Each row is a point. Each copy is the shape, with its points in the same order, turned, moved and blurred by noise. Say if it was mirrored as well.
(in the rows, 128 means zero)

Shape (6 x 2):
[[165 107]
 [105 140]
 [176 117]
 [ 83 158]
 [134  65]
 [125 136]]
Copy 1 (6 x 2):
[[111  78]
 [122 135]
 [111  70]
 [133 163]
 [ 45 100]
 [116 120]]
Copy 1 is: only turned
Copy 2 (6 x 2):
[[169 135]
 [ 90 131]
 [173 116]
 [ 76 124]
 [167 180]
 [116 125]]
Copy 2 is: mirrored
Copy 3 (6 x 2):
[[165 127]
 [ 98 124]
 [173 141]
 [ 68 133]
 [154  70]
 [109 133]]
Copy 3 is: only turned
Copy 4 (6 x 2):
[[129 169]
 [100 106]
 [142 168]
 [ 95  81]
 [ 76 185]
 [114 122]]
Copy 4 is: mirrored

Shape (9 x 3):
[[135 147 159]
 [109 150 135]
 [110 153 117]
 [177 208 165]
 [106  69  99]
 [119 138 160]
 [122 103 140]
 [131 107 201]
 [107  91 103]]
Copy 1 (9 x 3):
[[152 139 157]
 [141 151 133]
 [146 146 114]
 [230 143 163]
 [ 75  91 123]
 [141 151 157]
 [116 120 154]
 [125 149 211]
 [ 98 106 119]]
Copy 1 is: only turned
Copy 2 (9 x 3):
[[135 150 128]
 [112 127 102]
 [118 109 104]
 [206 142  98]
 [ 67  97 176]
 [116 152 128]
 [ 98 136 154]
 [120 188 163]
 [ 71 100 158]]
Copy 2 is: only turned
Copy 3 (9 x 3):
[[103 158  97]
 [127 161 121]
 [142 159 130]
 [129 183  30]
 [118  89 177]
 [ 94 159 112]
 [ 95 127 139]
 [ 46 151 112]
 [119 110 167]]
Copy 3 is: mirrored
Copy 4 (9 x 3):
[[138 159 137]
 [119 157 107]
 [129 139 101]
 [196 196 127]
 [ 95  68 130]
 [105 160 138]
 [108 130 149]
 [ 94 174 179]
 [ 97  92 125]]
Copy 4 is: only turned

Shape (12 x 6):
[[121  95 173 166  97 142]
 [133  92 140 171 168 199]
 [138  94 181 106 146 153]
 [185 153 139 153  94 133]
 [126  92 104 131 136 106]
 [ 84 143 166  80 133 130]
 [128 176  82 108 124 106]
 [178 106 136  63  97 132]
 [158  83  74 101 165 160]
 [ 79 168 149 136 144 151]
 [152  80 104  98 129 143]
 [151 129  78 151 102 148]]
Copy 1 (12 x 6):
[[148 176  91 154  81 164]
 [153  99  45 168 107 192]
 [168 118 132 171 104 182]
 [163 154 101  69  96 173]
 [156 117 102 138 106 100]
 [109 132 165 163 139 153]
 [113 115 125  78 144 109]
 [162 103 173 107  66 147]
 [162  42  95 132  93 124]
 [ 92 142 106 145 161 166]
 [158  83 119 136  75 124]
 [126 109  73  84  88 130]]
Copy 1 is: only turned
Copy 2 (12 x 6):
[[ 97  96 192 138 109 165]
 [128 117 133 188  78 193]
 [120 106 128 121 141 196]
 [161 148 191 107 104 131]
 [111  89 119 113  82 122]
 [ 71 143 112 114 163 145]
 [118 168 112  97  98  82]
 [137 131 130  43 111 177]
 [143 121  76 110  48 165]
 [ 82 160 131 165 137 124]
 [124 112 111  88  76 169]
 [128 148 152 112  47 125]]
Copy 2 is: only turned
Copy 3 (12 x 6):
[[185 175 135 149 171 141]
 [158 122 112  84 209 145]
 [174 172 135  80 147 112]
 [161 164  62 151 120 150]
 [140 111 141 145 127 111]
 [108 205 157 104 129 107]
 [ 72 142 100 149  96 127]
 [169 155 124  98  62 142]
 [131  74 125  79 119 135]
 [ 86 193 125 122 175 124]
 [152 111 138 100 107 137]
 [127 112  98 149 128 173]]
Copy 3 is: only turned

Shape (11 x 8):
[[139 180 156  94  95 117 165 168]
 [152 103  88  83 109 162 143  90]
 [133 121  99 158 103 171  87 140]
 [114 148 142 174 174 149 128 125]
 [143 167 160 112 178 151 151 115]
 [189  93  83 109 131 153 143 166]
 [185 148  74  95 109 162  64  92]
 [149  94 100  81  80 181  71 100]
 [120 100 139 126  80  88  98 176]
 [189 139 164 174 115 136 109 183]
 [157  95  96 128 124 147 159  86]]
Copy 1 (11 x 8):
[[129 147 118  90 132 161 205 131]
 [162  90  92 152  78 143 122 122]
 [137 175 112 165 130 135  92 112]
 [116 127 100 123 202 142 104 106]
 [151  99  72  86 177 141 143 122]
 [199 112 128 177 118 130 156  99]
 [161 154  64 138  73  74  97 115]
 [172 147 102 145  56 124  82 153]
 [121 160 197 124 118 128 138 141]
 [170 184 149 111 168 133 136  73]
 [146  78 106 148 103 146 113  87]]
Copy 1 is: only turned
Copy 2 (11 x 8):
[[ 69 104 140 149 150 138 175 150]
 [158  60  81 102 131 124 118 167]
 [176 148 124 111 103 162 127 161]
 [162 141 126 150  87 109 160  94]
 [123  89 136 125 112  91 164  87]
 [143  65 121 136 124 183  86 133]
 [193  90 153  66 161 129 110 166]
 [163 102 104  49 120 135  93 192]
 [ 97 167 120 158 126 141  92 184]
 [122 131 196 154  80 163 124 145]
 [174  62  90 145 106 116 119 159]]
Copy 2 is: only turned

Shape (14 x 11):
[[150 134 149 106 125 137 154 121 115  60 135]
 [129  87  72 115 149 122 159 125 158 161 111]
 [ 75 121 145 142  98  81  82 215 181  95 112]
 [121 148  71 134 158 145 121 165 119 170 103]
 [126 105 117 119  91 155 111 124  99 168 112]
 [135 117 151 115 124 142 114 129 111  72 209]
 [ 79 127  88 113 155  90 124 128  96 172  92]
 [ 99 135 146 179  75  71 115 168 160 130 150]
 [112 135  61 113  96 132 113 112 117 137 114]
 [ 81 120 155 205  89 120  62 125 161  99 129]
 [123 128  98 172 102 138 137 125 112 157 100]
 [169 161 171  82 127 121 121 104 166  77 181]
 [196 119 127  93 147 101 101 126 107  79 152]
 [193 124 193  93 138 158 136 107 148  91 165]]
Copy 1 (14 x 11):
[[163 153 143 125 112 187 139 113 138 158 157]
 [ 69 181 114 136 142 147 131 144 145  79 123]
 [185 165 214 102 124  81 106 127 190  67 138]
 [ 94 124 106 179 140 104 121 113 147  80 136]
 [119 121 122 144 100 113 141 166 117 113  91]
 [123 118 201 124  74 166 144 135 146 167 173]
 [101 140 130 150 191  91 173 137 123  90 124]
 [138 169 217 108 131  81  77 125 151 128 110]
 [110 121 141 135 132 138 129 134  86  74 126]
 [150 101 228 102 130 123  92 123 177 111  67]
 [109 140 138 164 138 124 109 127 122 113  79]
 [138 129 146  57 108 175 104 118 149 180 193]
 [114 145 141  92  79 152 172  72 133 146 164]
 [135 140 112  83  77 187 120 133 171 194 157]]
Copy 1 is: only turned
Copy 2 (14 x 11):
[[122 120 146  99 101 117 125 128 105 108 150]
 [179 146  96 179  72  78 164 112 140 137  91]
 [152 187  51 127  88  97  51 138 133 199 194]
 [198 165  87 179  98 147 157 137 102 137 109]
 [180 147 143 131 104 152 147 133 157 178  98]
 [107 124 122  89  97 128 172 143 134 136 201]
 [159 115  59 182  96 147 139 130 113 174  74]
 [134 182  75 140 140  97  87 174 150 187 164]
 [140 165 136 169  77 135 152 132 110 180 101]
 [136 164 118 172 139 131  81 122 157 208 216]
 [163 163 126 180 126 142 122 150 144 155 115]
 [115 141 143  65 132  79 165 112  82 144 186]
 [161  88 126 101  97  92 161 163  81 149 169]
 [157 122 154  55 131  86 162  96 112 119 181]]
Copy 2 is: only turned
